Each row is a point. To make a cloud, some directions were put in groups of two or more. Within a group, all points are equally far from the middle, so they leave a hole (a ring in 2 directions, a hollow ball in 3). The other directions are filled evenly. Then the cloud was stretched, turned, moved and blurred a little. How many holes are there, and how many directions does each take, smallest first?
(in the rows, 128 means zero)

Cloud (14 x 2):
[[146 151]
 [102 142]
 [178 151]
 [ 96 136]
 [144 176]
 [135 177]
 [129 117]
 [ 95 153]
 [170 103]
 [152 183]
 [175 122]
 [169 118]
 [134 190]
 [119 115]]
Holes: 0

Cloud (20 x 3):
[[145 167 111]
 [ 79 138 123]
 [ 92  81 171]
 [109  99 102]
 [144 164  91]
 [118 141 153]
 [122 102 124]
 [ 90 167 143]
 [117 174 168]
 [143 168 174]
 [116 130 161]
 [115  88  95]
 [165 145 108]
 [ 73 162 136]
 [159 108 162]
 [158 100 118]
 [133 168  89]
 [ 68 159 125]
 [125 191 176]
 [141  93 121]]
Holes: 0

Cloud (26 x 4):
[[ 95 137 163 191]
 [109 146  97 187]
 [162 141 124 122]
 [190  97 129 175]
 [124 141 151 188]
 [118 149 162 186]
 [166 102  78  87]
 [ 95 181 184 106]
 [179  95 163 135]
 [127 125 153  95]
 [138 139 101 111]
 [126 142  93 117]
 [109 114 169 100]
 [146 162 122 104]
 [123  70 142 102]
 [148 120 150 178]
 [158 136  95 172]
 [101 133  93 116]
 [ 98 127 186 116]
 [117 132 167 153]
 [175 129 145 168]
 [162 187 115 121]
 [126  83 161 141]
 [121 106 127  81]
 [ 95 104 122 172]
 [122 123 171  97]]
Holes: 0

Cloud (46 x 6):
[[126 160 130 106  80 168]
 [109  92 159 147 114  80]
 [157 160  92 111  91 123]
 [136  71 174 140 108 142]
 [ 94 121  88 115 173 135]
 [121  96 148  87 161 172]
 [117 184 154 130 153 171]
 [167 128 185 128 118 104]
 [ 95  93 174 104  98 121]
 [102  75 152 152  99 114]
 [ 92 155  92 103 122  89]
 [136 105 121  87 181 153]
 [ 95 125  87 153  90  96]
 [151  83  95 110 159 166]
 [120 164  84 116  83 124]
 [ 84 174 147 103 120 100]
 [160 177 165 109 145 121]
 [ 83 141 161 152  77 130]
 [117 156 161 161  77 131]
 [101 114 164 155 170  93]
 [105 122 138  86 180 129]
 [ 83 146 168 108 148  95]
 [ 98  78 172 135 101 131]
 [129 122 179  96 167 100]
 [128  69 174 139 115 150]
 [160  97 103  88 112 106]
 [139 172 104 177 133  97]
 [126  63 155 156 128 152]
 [112 112  97 102 182 126]
 [107  84 172 136 102 102]
 [ 73 130 165 154 156 153]
 [ 91 128 117 172  85 102]
 [140 140  76 150 112 181]
 [165 111 115  79 120 103]
 [140  99 136  86 164 174]
 [132  94 140  85 158 175]
 [163 145 173 103 175 137]
 [ 84 105  75 125 105 153]
 [124  93 115  74 107 110]
 [108  96  94 133 111  80]
 [143 191 103 108 131 114]
 [128  78 111  83 121 159]
 [108  95 139 153 117  74]
 [162 156 151 104 172 163]
 [179 120 101 106 135  93]
 [166 131 135  85  94 144]]
Holes: 3 (2, 2, 2)

Cloud (73 x 8):
[[137 155 186 132 100  82 131 176]
 [156 165 170 137 103 109  82 110]
 [158 152 131 141 136 135 122 183]
 [193 140 122 145 100 120 155 100]
 [157 130 193  99 155 101 137  87]
 [154  84  97  90  98  96 106 117]
 [131 161 132 136 123  63 154 147]
 [108 154 148 151 143 112 107 175]
 [ 99  86 126 115  94 126 166 150]
 [132 114 133 143 147  80 129 117]
 [142 136 132 180 117 144 165 101]
 [101 104 142 152 127  61 179 131]
 [150 165 120 171 166 122 123 119]
 [ 98 141 147  91 135  69 139 132]
 [141  92 181  97  73  96 126 120]
 [ 56 147 167 145 108  73 100 103]
 [ 90  72 180 160 133 166 143 121]
 [149 158 130 143 181  92 119 168]
 [148 127 169 154 166  89 179  98]
 [167 163 160 177 177 111 134 159]
 [120 149 142 117 113  93  98  82]
 [140 149 146 134 168 185  84 134]
 [102  91 112 185  92 143 152 135]
 [ 89 138 109  92 159 128 169  92]
 [160 152 123  84 193 103 104 163]
 [151 132 170 108 142  95 151  93]
 [110  97 125 182 158 103 129  95]
 [131 148 137 173 140 129 182 148]
 [133 129 124 124  99 113 146 174]
 [133 181 134 119 136 100 143 102]
 [180  89 182  84  85 111  93 146]
 [120 171 154 102 126 109 185 166]
 [128 103 145 170 109  87 147 194]
 [120 134 172  99 152  80 148 157]
 [ 84 113 133 148  79 111 146  88]
 [139  93 164 190 131 152 132  77]
 [165 151 187 181 138  93 105 154]
 [121 188  85 105 142  92 173 109]
 [ 96 136 145 153  90 127 143 142]
 [ 81 168 189 103 124  92 122 143]
 [111 134 101 169 153  99 131 138]
 [ 86  75 112 166 161 165 151 128]
 [125 157 165 144 111  60 133 168]
 [202 159 130 117 130 154 162 161]
 [175 135 109 107 109  80 108 133]
 [163 148 101 111 116 149 166  71]
 [ 82 174 159  97 107  78  99  89]
 [159 174 189 169 183 129 133 137]
 [106 138 166 122 132  60 133  80]
 [ 86 159 154 108  98  98 103 152]
 [172 182 153 122 152 122 168 103]
 [ 82 162 131  97 159 105 104 157]
 [100  92 151 134 134 135 139 104]
 [175 100 174 102 166  87 155  75]
 [102 107 178 120 144 114 184 112]
 [108 112 182 129 155 113 111  78]
 [122 106 174 106 103  71 173  95]
 [144  97 103 183 145  99 162  93]
 [136 176 125 139 137  89 176 175]
 [ 96 146 125 120 183 115 184 154]
 [112 165 127 149 136 110 114 116]
 [109 168 189 168 182 125 143 176]
 [108  99 164  93 100 111 164 110]
 [118 171 189 177 127 116 163 149]
 [102 131 141 164 157 102  90 122]
 [ 94 102 144 132  92 143 144 165]
 [108 140 109 144 162 119 186 145]
 [127 155 144 155 160  95  88 129]
 [126 125 167 109  76 116 108 118]
 [131 122  81 116 137  65 149 109]
 [ 75 166 162 172 166 160 144 125]
 [ 99 132 123 104  97  74 131 143]
 [102  87 142 106 155 151 170 147]]
Holes: 0

Cloud (106 x 9):
[[ 82  91 117 184 128 164 146 155 160]
 [ 92  60 109 148 153  81  92 129 136]
 [ 95  62  97 109  94  84 102  97 128]
 [151 117 136 141 151  67 105 116 170]
 [139 139  87 151 174 144 165  91 108]
 [124  79 165 176  84 134  98 142 123]
 [135 101 119 174  74 105 136 170 133]
 [162 133 121  96 125 149 167 106 124]
 [ 89  94 125 156 181 149  78 132 133]
 [104  87  76 152 104  85 160  84 133]
 [121  49 118 125 138  83 104 138  93]
 [ 95  66 103 112 114 155 119  90  87]
 [132  73 106 159 157 121 135 173 165]
 [ 90  82 123 151 141 163 102 139 187]
 [ 54 140 113 105 130  87  94 138 132]
 [119 173 144 164 131 124 115 132 184]
 [116 105 174 167  84 103  94 149 143]
 [ 94 173 134 165 108 136  96 160 123]
 [ 60 144  90 132  90 127 107 130 149]
 [154 101 138 143  81 154 162 138 125]
 [137 107  90 131  75  87  82 136 133]
 [ 91 151 104 146  91 138 163  97  90]
 [129 102 147  84 135 143 167 139 151]
 [ 69 100 161 140  79 140 123 161 115]
 [157  93 166 129 160 142 155 102 115]
 [ 95  93  82 117  73 100 158 148 142]
 [104 156 111  95 126  83 121  84  88]
 [ 97  64 136 143  77 106  91 143  97]
 [118  85  85 127 128 163 147 139  78]
 [ 89 117 133 100 155 146 118  90  81]
 [ 89 149 129  94 182 119  98 144 153]
 [ 89 154  79 149  99 103 113  99 145]
 [ 99 150 106  84 170 124  86 110 130]
 [ 77 159  98  85 149 142 141 159 130]
 [ 74 147 137 163 164 122 158 129 177]
 [137 148 100 120  97 101  84 116  79]
 [ 95 143 107 116 161  88 167  92  85]
 [111 143 171 164 166 100 177 121 106]
 [132 132 157 135 191 112  85 113 138]
 [127  52 134 166 153 113 157  78 132]
 [160 111 125  99 121  75 114 113  77]
 [ 91  94 147 133 166 151 140 150 182]
 [ 88  90  71  92  90 138 159 109 119]
 [130 101  87 109 130 110 145 170  71]
 [ 84 174 136 112  88 122 158 107 135]
 [159 154 104 155 109 118  97  86 145]
 [108  68 120  85 137 118 169 130 158]
 [118  89  82 184 159 130 114  81 125]
 [155  76 129  86 129  91 113  98 101]
 [124 100 150  99 160  85  93 136 159]
 [ 98  84 147 191 151 151 140  90 112]
 [123 124 154 111 173 117 120 159 173]
 [ 72 114 146 136  91 157 119 132 178]
 [122 141 168 163 142 157 101 115 100]
 [113  85  89  83  99  96 146 149 152]
 [114  83  86 123  87 120  78 158  99]
 [ 70 102 130  82 123 129 112  78 112]
 [118 100  89 163 152 162 113  99  91]
 [ 88  85 110 192 131 135  92 142 167]
 [147  82  89 173 158 147 115 145 100]
 [102 134  84 110  99 123 163 155  74]
 [ 69  88 113  88 120 144  83 103 143]
 [114  73 124 167  72 146 173 109 126]
 [137 123  72 142  82 115 115  81 125]
 [108 108 185 153 159  94 158 143 108]
 [ 90 121 172 144 105  79  82 126 136]
 [105 120 166 146 170  87 100 145 162]
 [118 103 150 127  79  86 151 168 134]
 [ 75 172 146 141  95 109 168 129 136]
 [ 85 106 168 109 160 122 139 140  80]
 [ 81 156 128 102 174 100 110 168 133]
 [104 119 171 125 135  79 164  80 109]
 [146 118  87 182 102 126 178  98 119]
 [121  62 110 198 151 129  96 125 125]
 [ 83 141  90 154 136  82 128  82 135]
 [107 112  84 149 175 154 177 124 104]
 [144  81  79  96 134 105 137 102  79]
 [ 63 114 100 140 119  97 155 170  89]
 [124 138  67  79 101 118 147 103 118]
 [ 78 143 142  83 112 107  86 105 136]
 [163 106 108 106 154  67  98 116 114]
 [147 136 105 104 138 115 110 165  71]
 [124  92  63 115 164 105 167  95 115]
 [120  96  98 193  89 124 112 147  94]
 [ 92  99 148 183 151 119  91  87 153]
 [ 75 126 104 151 109  89  84 137  87]
 [149 119 111 108 147  63 122 114 163]
 [153 140 143 124 106 131  72 110 151]
 [ 67 166 146 113 106  95 124 162 133]
 [109  70 112 175  84  98 122 119  82]
 [117 144  88 111 172  78  87 137 107]
 [127 164 124 138 102  71 132 166 143]
 [120 148 157 129 160  85 179 119  91]
 [135 131 100 133 166  86 143 144  64]
 [ 99  88 170  98 112 148 152 125  93]
 [ 71 126 156 122 112  88 163  89 150]
 [103 154 143 169 160 165 134 154 115]
 [ 99  73  90 117 136 148  94 175 111]
 [ 99  86 165 145  93 153 116  84 100]
 [113 100  81 167 171  85 111 104 101]
 [ 61  93 111 132  71 139 140 138 157]
 [105 151 152  90 112 151 124 146 162]
 [151 112  75 163 151  88 147  80 137]
 [140 103  98 125 114  71 108 159  77]
 [164 138 122 192 154  92 130 150 105]
 [132  79  90  83 113 110 178 117 111]]
Holes: 3 (3, 3, 3)
